Each row of a before or after table is a point. One or more steps were done to the points. Then noise was added and the rows were shuffled. The steps act on columns, c1 being the first. Write out the steps. A step turns or swaps two columns, mirrors them in a line or flattens them onto one, adds a multiple of one to another, or multiplies or shifts one. Angles are multiples of 10 degrees, from the lower column toward the higher: turns from -170 to 170, lines from 10 to 170 but not 90. Use the fewest steps. Two steps may share a column if one is a turn and the other turns, adds or multiplies; they go together, in the order done. Otherwise the lowest column goes first.

Before:
[[ 10 -30]
 [-17 -64]
 [-18 -10]
 [  1  -3]
 [-24   4]
 [-22  -7]
 [ 79   5]
 [ -7 -65]]
After, 8 rows:
[[  8  22]
 [-63  16]
 [-10 -80]
 [ -4  22]
 [-31  -3]
 [-61  31]
 [ -4  -2]
 [ -5  20]]
Steps: turn c1 and c2 by -100 degrees

Before (11 x 4):
[[ 17  46  -1 -67]
 [ -3   2 -26  73]
 [-29   2 -20 -26]
 [-12   1  27  20]
 [ 47   2  41  -8]
 [  4  11   6 -67]
 [ 44 -15 -38  51]
 [  4  17 -35  -8]
 [-21  12   3  -3]
 [  9   8 -31  49]
 [ 40 -34 -86  39]]
After:
[[-58 -19   3  54]
 [ 26  -6  -5   1]
 [ -6 -21 -20  72]
 [-19  29  56  -5]
 [ 22  25   6  19]
 [-82 -43 -39  45]
 [  0  -2  17 -68]
 [ 18 -12 -27 -28]
 [-16 -37  -8 -11]
 [-18 -33  -6  48]
 [  7 -28  42 -65]]
Steps: turn c2 and c3 by -130 degrees; turn c1 and c3 by 140 degrees

Before:
[[ -9   1 -20   0  -9 -25   3  31]
 [ 18  -3  11   8  18  14   9 -47]
 [  9  29 -11 -18 -12 -11  14   2]
 [-48 -21  25   3 -28 -41 -11 -17]
 [ -8  -8 -32 -36 -23 -36   5  10]
 [ 23 -34  10  16 -38  -9   9 -10]
 [-31  15  -4 -11   2  26 -12 -13]
 [-18  30  16 -19  25  22 -43  13]]
After (8 x 8):
[[ 45 -11 -11  47  38   6  13 -35]
 [-58 -12  12  19  -8 -25  10  16]
 [-36  13  -8  12 -44 -26  24  29]
 [ 35 -49  -5  37 -12 -16 -17  -4]
 [-97 -16 -37  32  22  30  26 -20]
 [-16   8  15  -8  23  45   9  -9]
 [-16  30  11  32   9  30   4   0]
 [ 17   2   6  12  17  15  -7  30]]
Steps: multiply c1 by 2; swap c2 and c8; turn c3 and c6 by -160 degrees; shift c4 by 30; turn c5 and c7 by -150 degrees

Before (13 x 12):
[[-25   5 -11 -19  -9 -28  -3 -16  26   1  -2  18]
 [ -6 -19   4  -5  18 -14 -25  17   3   4   1   2]
 [  9  16   4 -30  10  15 -16   1   7   4  -5   1]
 [  4  26   2  11 -10 -46  18 -10  29  11  -2  -1]
 [-15 -18   1 -21  16  28   2  10   8   6 -22 -13]
 [ 34  -9   8  23  12 -28  18 -12  36 -36   6  36]
 [ 14   2 -13  29  19  11  18  11  12 -28   8  45]
 [ -4 -24  10 -26  -1   3   1   2 -16  29 -10  10]
 [  3   7 -11 -16 -14 -40   8  -4  -2 -23  -1   2]
 [-23   3  16 -11   6  10  -4 -17 -14  -4  -4   0]
 [ 16  16 -27  14 -13 -43   0 -37  18 -10  -8   6]
 [ -2  18   3   3 -31  -7 -11  -5  21  -8 -19   6]
 [ 18 -30  -5  27   4  -2  20   4  33 -16  45  25]]
After:
[[  9   6  15 -17   4   9  -4 -18 -25  -5  -4   3]
 [ -4 -14 -11 -18   7 -40   8  -4   0 -10  -1  19]
 [ -1 -12 -28   3  16 -43  -1 -38  24  -1  -7  11]
 [ 36  -8 -11 -22   5 -28  -3 -16   4  11  -2  11]
 [  7   5  -5  94 -30  -2  20   3  36  19  44  28]
 [ 15 -10   2   7  26 -46  18 -10  25  15  -2 -10]
 [ -3  20 -14  41   2  11  18  11  18  25   8  50]
 [ -4  12   8  32  -9 -28  18 -11  50  14   6  52]
 [  7  17   4  -4 -20 -15 -25  17  -3  -8   1  -2]
 [ 16  15   1 -54 -18  28   2  11  -4  -5 -22 -13]
 [ -7  -1  10 -41 -25   3   2   2 -15  27 -10 -17]
 [ -3  10   4 -38  16  15 -16   2  11  -5  -5  -2]
 [ 15 -31   4 -25  18  -6 -10  -4  14  -6 -20  10]]
Steps: mirror c1 and c9 in the line at 70 degrees; swap c2 and c5; add 1.5 times c11 to c4; turn c10 and c12 by -50 degrees; add 0.5 times c7 to c10

Before, 12 rows:
[[ 10  -5  14  15 -13  17 -25 -15  10 -28  -9  18  -6 -25  19 -18 -22  29]
 [ 33  -9 -12   7  16  -5  15 -18  11   2 -12  -1 -35   9   1   0  14  -6]
 [  7   5 -13   9 -24 -58  18  25  -5  -5  13  -8  13  -1   8  15  13   3]
 [ 13 -13  -4  21 -33   0  -3  -6 -15  -4   4 -15   1 -10  19 -14  17 -15]
 [ 40 -20  25  30 -13  10 -13  27  -1  -4 -13  15 -10 -26  21   2 -29  12]
 [  9 -19 -12   7  -4  35 -16   3  -2  -1  24   0 -12  -5  -4 -13 -11  17]
 [ 11   1 -11  -6  13   7  19  -5  -8   7 -19  -9 -39 -15 -25 -13  26  -7]
 [-28  -8 -19  23 -16  17  -8   3   4 -12  17 -34 -13  -2  17  29  22 -13]
 [ 17 -17  26  10  44  21   7 -15  23  31 -19   3 -22 -14   5 -19  20  -5]
 [-21 -24  -8  17 -32  -9  15  13  21  -7  15  21  20  25  19 -18 -17 -30]
 [ -4 -14 -23  -2   6 -31 -23 -28   0  23 -25 -22 -13   4  -5 -13   2  -8]
 [ -4   6   5   2 -11   5  11   1   0  -6  10   3   6  32 -46  -2  15   2]]
After (12 x 18):
[[ 38 -13  -6  29 -11  29  20  36  -2  -8 -15  12 -11 -81  44   2 -28  16]
 [ 15  -6   3  18 -32  -8  14  -5 -14   0   4 -17   3 -30  28 -15  15 -14]
 [-22  20 -15  19 -34 -29  26   4  22  -8  18  21  20  74   4 -17 -16 -27]
 [ 35  18   7   7  17  13   9 -23  11   2 -10  -1 -34  30  21  -6  14  -7]
 [  8 -17 -10  10  -3   2  19  -7  -2  -1  27  -1 -13 -13   4 -15 -10  16]
 [ 11 -26  22  17 -13  31   2   6  13 -28 -12  12  -7 -78  25 -16 -20  25]
 [ 16   8  27  11  46  48  14  10  22  30 -21   8 -21 -41  16 -17  19  -5]
 [ -2  11   4   0  -8 -10  -6   2   1  -6  11  -1   4  95 -48   0  12   2]
 [ -3 -26  10  -3   5   4  10 -40   1  27 -22 -18 -13  11  -5 -13   5  -9]
 [-27  -9 -16  22 -15  -9   9 -11   4  -4  18 -37 -12  -7   4  29  22 -12]
 [ 11  20  -4  -8  14  37   1 -10  -7   7 -18  -7 -41 -44 -20  -9  25  -8]
 [  1  19 -28   9 -22 -77  -6   6  -4  -2  13 -10  15  -2  11  15  16   5]]
Steps: add 0.5 times c1 to c15; turn c2 and c7 by -90 degrees; turn c3 and c8 by 50 degrees; add -1.5 times c11 to c6; turn c10 and c12 by 10 degrees; multiply c14 by 3

Before (10 x 32):
[[ 25  63 -42  11 -45 -79 -60 -16  -3  22  11  34 -31 -27 -40 -38 -30 -16
  -34 -13  36  27  41 -29  -8   2 -17   4  31  37   1  13]
 [ 75  46  11  -1 -38  32  32   9  32   0  11  20 -52  18  41  -5  15   6
  -39  18  44  19   7 -18 -18  19  85   2 -19 -11  -3   5]
 [-11 -54  12   9 -16 -69 -25 -51  -3 -56   9  25 -16 -38 -59  47  30  -1
   20 -53 -39  27  10  46   6 -17 -15 -32 -22 -51   3 -34]
 [ 49   4 -13  -2  38 -30 -46  -8  10 -30  20  23  64   7   4  -7 -33  92
  -42 -33 -51   7 -33 -35  43  16 -10  62  16  54  -5  18]
 [ -7  28   7  -2 -44 -34  61  10 -16 -22 -14  24 -41   6   1   3  -3   2
    8   0 -71  57 -14  35 -42  17 -27  11  -9 -33 -22   9]
 [  2  33 -36   2 -34 -17 -19  23  33  74  42  26  27 -47  20 -58   7  15
   -6 -57 -47  24 -29  15  54  14  36  70 -40 -16  16  25]
 [ 24 -31   3 -36 -40  48  24  17  16 -17   4  50 -22 -28 -51 -21 -41  30
  -54   6   8  22  12 -24  55   3  33   2  41 -18  -8 -32]
 [ 79 -70  48 -17 -43 -14   2 -21 -14 -14  -2  36 -37 -28  -2  20  -9  19
  -25 -14 -28 -10  15 -15  36 -28  65  17  -3  17 -35 -26]
 [ 69  25  -3   8 -16  22  45 -17 -74 -36  31 -28  26 -59  47  -4 -49   0
    0 -20 -47  15  15  -4  32  30   1 -13  -5   5 -34   1]
 [-35  20  23 -11 -22  29 -57  18  -8 -52  15  10 -53 -33 -17 -80 -45  -6
  -27 -45  -1  48   8 -41   2 -27  19  65  80 -73 -31  29]]
After (10 x 32):
[[ 73  25   2   9 -26  16  42  -1 -72 -46 -16 -30  28 -55  45 -28 -46   5
   -3 -14 -48  17  11  -2  32  29   1 -14  -6   8 -16   0]
 [ 80 -37  45 -18 -43 -16   2  61 -17 -30  20  34 -32 -23  -8 -10  -8  24
  -25 -12 -27 -10  27 -13  41 -26  66 -21  -1  17  19 -25]
 [ 26 -35   1 -36 -32  49  23   6  18 -12 -21  45 -19 -29 -57   8 -42  32
  -53  11   6  21  27 -25  53   0  38 -15  43 -20  -5 -29]
 [-33   3  24  -9 -21  29 -56 -26  -9 -29 -76  11 -53 -34 -24  27 -46  -4
  -26 -44  -6  47  18 -36   3 -30  16 -78  77 -73  13  30]
 [ 51  10 -10  -4  34 -31 -47   1  10   6 -15  22  66   5   9 -16 -36  94
  -42 -33 -50   5 -18 -32  48  13 -12 -67  14  56  18  17]
 [  1  10 -37   1 -35 -15 -22 -36  31  65 -72  27  30 -43  17  -3   8  19
  -10 -58 -47  21 -25  13  50  13  38 -12 -39 -18  78  24]
 [ -7  16   6  -1 -47 -37  60 -26 -17 -25  13  29 -38   4  -6   9   1   4
    4   5 -70  59 -18  35 -37  19 -31 -20  -7 -32   6  10]
 [ 73  29  10  -2 -48  31  33 -37  28   0 -11  21 -54  19  37  -9  16   7
  -40  17  45  18  20 -16 -17  21  82  -4 -20  -7   2   4]
 [ 26  63 -45   7 -36 -80 -61 -28  -4  13 -42  36 -37 -27 -42  11 -32 -17
  -34 -13  37  28  50 -31  -7   5 -19   8  32  37  16  12]
 [-13 -10  14  10  -4 -68 -26  70  -3 -29  40  25 -18 -39 -66 -34  27  -3
   23 -50 -42  27   5  50   7 -18 -14 -10 -29 -52 -58 -35]]
Steps: mirror c2 and c8 in the line at 160 degrees; turn c5 and c15 by 10 degrees; turn c10 and c28 by 140 degrees; turn c10 and c31 by -120 degrees; turn c11 and c16 by -120 degrees; add -0.3 times c19 to c23

Before:
[[ -4  19  -3  21 -44   6 -17  -6 -56  62   6  23  11   3 -44 -21   8 -38
  -19 -10 -15  11   7   5 -43 -33  26  33  18  11  -3   8  29  15   3 -15
   12  37 -53 -46 -23 -48 -15  18 -19  12   6  -4  21 -18  11 -28  -1  12
   15 -29 -41   2 -15   0  69 -28   3  -7]
 [ 14  -9 -53  -6   4   4   3  -1 -27  49 -17 -29  51 -63   6  44 -11 -26
    6 -21   4 -62  28 -51 -26   3   2  25  43 -24 -20  -7   4   5  28   4
   41 -10  10  19  -4   9  23  50  28  20 -48   3  16  -8 -16 -38  27  23
  -66  24 -31  -5 -20  27  57   7  44 -12]
 [-29 -37 -14  48 -28 -17  33  26  18  19   2  17  39   5 -31  15  -2 -49
   17 -31  -6 -29   8 -19  24  28  24  56   9   5  30  -6   8 -45 -27  31
    3  22  25   4  18  -6  22  19 -43   3 -22  13   8 -10 -16 -22   4  20
   -7  56 -10   5  28  -8   5  15  35  -4]
 [-25 -28  35   9  -8 -50 -11 -48 -36 -49 -22  -3  18   9  -9  40 -11  21
  -20 -16  10 -57 -21  27  11  35 -22   4 -22  -3  43 -15   0  16   5  -1
   34  35  -3 -24 -23  -2   5  13 -11   3 -16  72  -4  30  11 -17 -44  15
  -25 -13  42  -4  21  15 -38   3  13  19]
 [ 32  73 -44  -2   9  29  57 -47 -23  35  -1  -9   5  -6  38  -3 -38  -7
   19 -29  42 -43 -17   2  29   4  48  15 -23   0  -9  -3 -10  16   6   4
   35 -27  12 -36   8   5  -5  37 -40   3 -20  60 -20  -2  -8 -37 -13  69
    1 -12  -8 -29   2  23   4  28  45 -18]
 [ 19 -31  68  -1 -19  18  43  28 -44 -23  43  18  21  -5  -9 -25   9  28
   -2 -28  53  27  13 -53  11  27 -29  20  23  50  21  22  -1 -30  -8 -35
    9  22  36 -18  31  41   1   2 -15 -21  15 -14 -11  13 -13 -19 -32  10
    9  23  11  14  14 -11 -38  23  16 -41]
 [  9  11  15  11 -46  14 -24 -27 -33  42  17   5  -2  -5 -41  -4  -9  15
  -18   0 -48   1 -34   6 -17 -20 -12 -38  13 -14   2  -3 -13  33 -31 -47
  -24 -12  18   1  18 -13  37 -29   1  17 -10  18 -25  34 -27  26 -26  23
  -38 -30 -10  -6   6  11  31   7  24  42]
 [ 30   7  29  22 -50 -20   0 -22  11 -39  -3 -25  42 -25 -17   7  37  14
   -8 -12  -1 -11  -4 -24 -15  19  -4  43  -3 -48 -44  -1 -28  -1  10  -8
  -11 -18  -8  35   4 -36 -19  30  30  -9 -22  10   5  -9 -22   2 -18   5
  -20  20 -15   5 -16 -18   3 -12  28  27]
 [-22 -27  -6   5   4 -21  48 -18 -21 -20  45  -9  -2   9 -18   2  -5 -57
    0 -27  11  16  25 -28   7 -12  30  15  -7   6  -4 -34 -69  21  16  19
    2  -2  33 -13   3 -31   8  15  48   6 -73 -19  21  14  -7 -37 -21  -6
   12  16   5 -18   2 -30  46 -33   5 -31]
 [-11 -33  24  41 -11 -12 -31 -35 -53  25  31  -6  25 -17 -14  31 -27 -28
   12  -4  18  13 -48 -55  52  -6   9  12 -22 -36   4  -1  26   1   0  14
   10 -16 -32  34 -38  -8 -21  11   5  14  22  27  19  41  -5 -34 -10  47
  -14  41 -11   6  17  20   6 -36  -8  -6]]
After:
[[-26 -31  50  -2 -20  16  42  29 -43  12  41  20  20  -4 -12 -26  11  34
    1 -30   6 -57  12 -56  12  27 -28  18  21  51  20  25  -4 -30  -7 -31
    8  21  35 -56  29  42   2   2 -13 -19  19 -16 -10 -10 -14 -19 -30  10
    7  23  14  16  16 -15 -38  -5  18 -36]
 [ 16 -38 -29  48 -26 -12  33  23  17   0   4  16  40   3 -28  16  -4 -54
   15 -32  -2   1   6 -17  25  25  23  56   6   7  29  -6   7 -41 -25  36
    3  24  28   9  19  -7  23  15 -43  -1 -30  15   9  10 -14 -22   8  17
   -7  54 -12   7  26  -5   7 -25  34  -3]
 [ 38 -33  41  40 -12 -10 -31 -37 -54 -12  35  -4  27 -15 -11  32 -25 -35
    9  -6 -35 -10 -46 -59  52  -5  10   9 -22 -40   3  -1  26  -2   2  13
   11 -17 -30 -12 -37 -10 -24  11   4  15  27  27  21  26  -7 -31 -10  48
  -12  40  -8   6  17  23   6  25  -9  -6]
 [ 18 -27 -16  10  -7 -51 -13 -44 -36  41 -19  -2  21  10  -7  41 -11  35
  -20 -14  22 -41 -20  24  14  36 -23   0 -24  -3  45 -10  -1  17   7   1
   34  37  -2 -11 -22  -6   7  11 -11   4 -19  69  -7  59  15 -20 -47  16
  -25 -14  45  -4  21  15 -42 -14  14  19]
 [ 21  21  -5  20 -44   5 -15  -7 -60 -45   9  21  14   4 -41 -22   7 -58
  -17 -14  51   3   9   8 -42 -35  25  35  19  10  -6   9  32  17   3 -14
   11  39 -53   3 -17 -46 -15  22 -19  13   6  -8  21 -18   9 -31  -1  12
   17 -30 -41   1 -16   0  68  19   2  -5]
 [ -9  11  27  10 -46  13 -24 -21 -31 -43  16   5   0  -6 -42  -4 -10  -1
  -19  -3   7  -8 -34   7 -16 -18 -10 -38  14 -11  -1  -6 -12  34 -31 -49
  -23 -12  16  48  21 -16  41 -31   1  18 -14  22 -25  23 -29  24 -27  19
  -33 -28  -9  -5   6  13  31   0  23  45]
 [-44  69 -49  -2   8  28  59 -49 -23 -29  -2  -9   6  -3  38  -2 -37 -16
   18 -27  26  31 -12   1  28   5  50  11 -23   0  -5  -1  -9  17   8   5
   34 -29  11 -46  10   7  -4  34 -37   5 -25  60 -17  25  -8 -37 -11  68
    1 -14  -9 -31   3  22   5  -1  44 -19]
 [ 39 -28  19   4   4 -20  45 -16 -21  37  46 -10   0   8 -18   1  -7 -48
   -1 -26  12  12  22 -29   5 -10  30  16  -6   4  -4 -34 -68  21  16  19
    3   1  30 -15   1 -34   9  13  44   9 -95 -19  18   1  -7 -38 -22  -9
   13  14   3 -19   1 -28  46  10   6 -36]
 [-19   5  -2  20 -55 -19  -4 -21  13  32  -5 -24  44 -26 -16   9  34  27
   -9 -13 -34 -32  -1 -23 -15  23  -5  44  -2 -47 -46  -1 -26  -2  10 -11
  -10 -16  -7   7   5 -32 -17  28  31  -8 -34  11   1   0 -18   1 -15   8
  -22  23 -17   5 -15 -16   3  31  30  25]
 [-13 -11 -66  -9   4   4   3   0 -24 -37 -17 -29  51 -63   7  45 -13 -43
    1 -21 -21  34  28 -49 -28   0   1  26  44 -23 -19  -6   4   4  29   2
   43  -8  13  -1  -3   9  24  50  24  22 -64   1  20  31 -15 -38  29  24
  -69  24 -30  -3 -20  28  54   5  41 -12]]
Steps: turn c1 and c62 by 140 degrees; turn c22 and c50 by -40 degrees; turn c3 and c22 by -70 degrees; mirror c10 and c18 in the line at 100 degrees; mirror c21 and c40 in the line at 130 degrees; multiply c47 by 1.3

Before:
[[ 39  -9  13 -16 -47  17  15 -15 -66  32  14 -16  19 -21 -70  37 -40  -1
  -12  17  11 -37  -6  15   5 -18  -7  -8  18  20   2   5   4  38 -64  -8
    5  15 -10  11  81 -22 -15 -22  33 -20  12  14 -12  22 -12 -28 -38  20
  -10  16   2 -24  17 -22 -13  16 -23   3]
 [ 60  44  26  -4   7  31  36  40  36  -5 -43 -46  20  -3 -41  13   7  14
   14   7  -2   0   1  -1  14 -23  14  37   8   6   4  22 -23 -34 -34  13
  -18 -51  29  45 -62  24  41  37 -24 -25  12  16  62 -13  50  17  -7 -14
    4 -31 -31 -11   7  13 -23   5 -10  -5]
 [  5 -41  25 -16 -35  -9   7 -33  17 -16  -7  30 -28  -4  62  30  53 -14
  -14 -10   4  30 -26  25  28  13  32   5 -10  27 -40 -10 -36   0  41  -4
   42 -17 -31  -1 -54   3   1   2   4  38 -27  38  30  14 -18   1 -14   5
   -3  12 -16 -25  31  13 -23  -6  64  -1]
 [  6   4  43 -30  -4   1   9 -35  36 -18 -14  -7 -30  -5  52  29  29  26
  -22  10 -40  53 -44   9   3  -8  35 -15 -10  28  -5 -24 -38  27  38 -15
   35 -34 -41 -10 -21  22  -8   1  30  26 -28  16  36 -14 -32 -33  -2   3
  -43 -27 -36 -10  10  25 -35 -32  23  31]
 [ 45  45 -33   8  14  -1 -17  38  22 -26 -47 -42  39 -47 -38  -9   0  18
   12   5 -35  14  12  11  17 -23  74  36 -26  15  14   9 -16 -31 -32  14
  -28 -51  21  34 -64  41  15  69  11 -29  19 -12  60  -4  55   4 -22  10
   36 -46  14  39  25  14  29  -7   1  -5]
 [ 31   2 -27  -8  26  31 -10 -18 -86  12 -20  10  10 -15 -47  16 -21 -21
    4  13  28 -11 -30 -20   1  -6 -20   7  47   7 -32   5 -21  48 -19  -2
   32  -9 -13  32  78  -7  -8 -29   3 -19  -1  -5 -61   0   1 -36 -25   8
  -30  34  11  -5  26   4 -15 -20 -22   5]
 [ 55  -9 -13   9 -21   8 -22   2 -59  15  -8  14  14 -20 -19  35   8   2
   -7   2  28  -3  17 -10  -8  15 -28   0  15  23  20  -9  12  16 -17  11
    8   5   2   6  82   5  -3  -8  37 -39  14 -48 -48 -10 -33 -29 -16  12
   -6  34   3 -35 -12 -28  -8   4 -11  -2]
 [ 34  -8   9  22   3  31 -32  -8 -75  22   9 -32  34 -31 -36  57  -8 -22
   15  18  21   7   5  -9   3 -10 -17  32  12  29 -25  -3 -25  32 -34 -29
    8  -7 -37  17  63   1 -14   2  42 -43  25 -26 -29  24   8  -7 -26  32
   -3  36  -2 -12  -7 -41 -42  -6 -27  19]
 [ -2 -11  21 -13  -8   0  17 -39  43   6  -6  38 -17  30  72   1  23 -27
   -5 -15 -33  25 -49  13  17  11  14  -4 -48  13 -12   5 -20  29  30 -51
   51 -11 -18  17 -44  28  29  -7   7  18   2  24  38  -3 -26 -15 -33  14
   13 -22 -39 -33  10  23 -21 -48  45  22]
 [ 47  35  -7  -9  29   5 -33  13  70 -21 -51  -9 -16   3 -55  -6  26  11
    1 -20  11  -3   9  40  24  -6  43  27 -51  -1 -17  25 -37 -29 -19 -12
   -6 -44   0   3 -58  19  17  35 -11 -15   2  -5  65 -27  67  -5 -27 -15
    9 -29 -31  15  28  18 -11  -1 -10  28]
 [ 25   6  28 -35 -57 -18  14 -56  15 -24   7  18 -42  19  53  -4  56  -2
  -20 -17 -53  37 -38  29  20  12   7  37 -34 -14 -30   7 -40  22  54 -37
   45  -9 -34 -25 -54  37   7  34   2  32  -6  21  34 -24 -28  17 -13   3
  -30 -18 -40   1  16  25 -30 -47  54 -11]]
After (11 x 64):
[[ -1  -9  24 -16  -8  16  22 -40  44   7  -4  35 -25  27  68  -3  21 -20
   -7 -17 -35  29 -52  12  25   5  13  19  42   5 -12   8 -19  62 -24 -53
   47  -9 -22  20 -37  29  34 -10   6  20   5  30  35  -3 -29 -15 -57   9
   14 -27 -38 -40  14  23 -22 -48  40  37]
 [ 42  43 -34  10  12  -5 -20  44  15 -28 -52 -50  37 -54 -39 -16  -7  10
   10   7 -39  11   8  14 -36 -25  78 -33  32  12  10  12 -11 -65 -10  10
  -27 -54  24  33  37  43  12  71   6 -23  17 -11  65  -6  53   4 -34   8
   35 -42  20 -60  18  12  29  -7   0  -6]
 [ 31  -4 -26  -9  29  31  -8 -17 -81   9 -22   9  14 -18 -45  15 -20 -17
    4  18  27 -12 -25 -21 -14 -10 -23 -24 -40  11 -27   4 -19  96   6  -2
   32 -12 -13  37  -3  -1 -11 -35   2 -19 -10  -6 -58   1   1 -33   0  15
  -25  27  12  71  24   5 -15 -21 -21 -18]
 [ 29   7  24 -38 -57 -21  10 -54  16 -27   6  21 -39  15  46  -2  52  -4
  -16 -17 -58  40 -39  28  51   9   2 -21  49 -12 -36   5 -33  36 -31 -37
   51  -8 -34 -22   1  38   1  33   1  37  -1  20  38 -23 -32  17 -30  -1
  -28 -22 -43 -46   9  26 -33 -51  55  -8]
 [ 62  44  24  -8  11  19  40  37  35  -4 -48 -44  16  -8 -41  -2  12  17
   16   8   1  -2  -4  -5 -39 -20  15 -40   3  11   4  19 -23 -66 -11   3
  -19 -54  35  42 -13  24  43  42 -22 -21  12  20  61  -7  49  16  -5 -10
    7 -31 -31 -59  16  11 -18   1  -8 -44]
 [ 37  -2  17 -14 -51  16  13 -12 -68  18  14 -15  21 -24 -75  41 -45  -1
  -14  13   5 -35  -5  13 -66 -13  -7  -4 -15  18  -2   3   4  79   7  -7
    0  12   2   6 -17 -21 -18 -21  33 -23  16  12 -14  17 -14 -32 -27  22
  -15  19   2  80  10 -16 -16  13 -25 -12]
 [ 46  35 -12 -13  29  13 -35  16  74 -22 -53 -10 -15   5 -58 -21  26  10
    0 -19   9  -1   6  41 -18  -6  47 -11  63  -8 -17  24 -35 -61 -18  -9
   -9 -39   0  -2  19  16  20  33 -12  -7  -8  -8  64 -32  66 -10 -54 -15
    9 -33 -34 -58  21  16 -17  -2 -11  46]
 [ 56 -12 -14   5 -20   1 -21   3 -59   7 -11  13  18 -21 -21  38  11   7
   -5   0  25  -8  22  -3 -17  19 -25  -7 -12  17  18  -8   6  29  10  12
   12   3  -1  12 -37   5  -6  -8  38 -38  16 -49 -48  -3 -32 -30  -8  13
   -5  33   4  81  -9 -29 -10  -6 -15 -12]
 [ 36 -10   6  17  -2  43 -30  -9 -75  22   9 -39  32 -35 -38  62  -7 -19
    9  20  23   9   3 -10 -27  -7 -15 -35  -8  30 -29  -2 -23  67   3 -22
   11  -7 -40  12 -21   1  -9  -2  40 -48  23 -24 -33  22   1  -6 -22  36
   -8  36  -2  63  -5 -39 -48  -4 -27   2]
 [  8 -40  21 -17 -40  -9   4 -31  16 -18  -8  30 -27  -8  70  33  51 -11
  -19  -8   9  28 -19  24  30  14  38  -4   9  27 -39  -5 -33   1 -34  -8
   38 -13 -33   8 -23   3   5  -2   2  33 -29  42  35  13 -15  -1 -20  -2
   -1   8  -9 -53  34  14 -17 -10  64   6]
 [  1  -1  45 -31  -8  22   8 -33  36 -16 -15  -2 -27  -7  53  22  29  25
  -20  14 -35  51 -47  12  39  -9  35  21   2  33  -7 -26 -40  56  -7 -17
   31 -32 -49 -11  -8  21  -8  -7  32  34 -30  15  34 -12 -37 -33  -5   0
  -38 -29 -36 -24  14  24 -37 -28  23  58]]
Steps: turn c6 and c64 by -30 degrees; multiply c64 by 2; add 0.3 times c11 to c16; turn c25 and c35 by -100 degrees; add 0.5 times c29 to c53; turn c28 and c29 by 160 degrees; multiply c34 by 2; swap c41 and c58
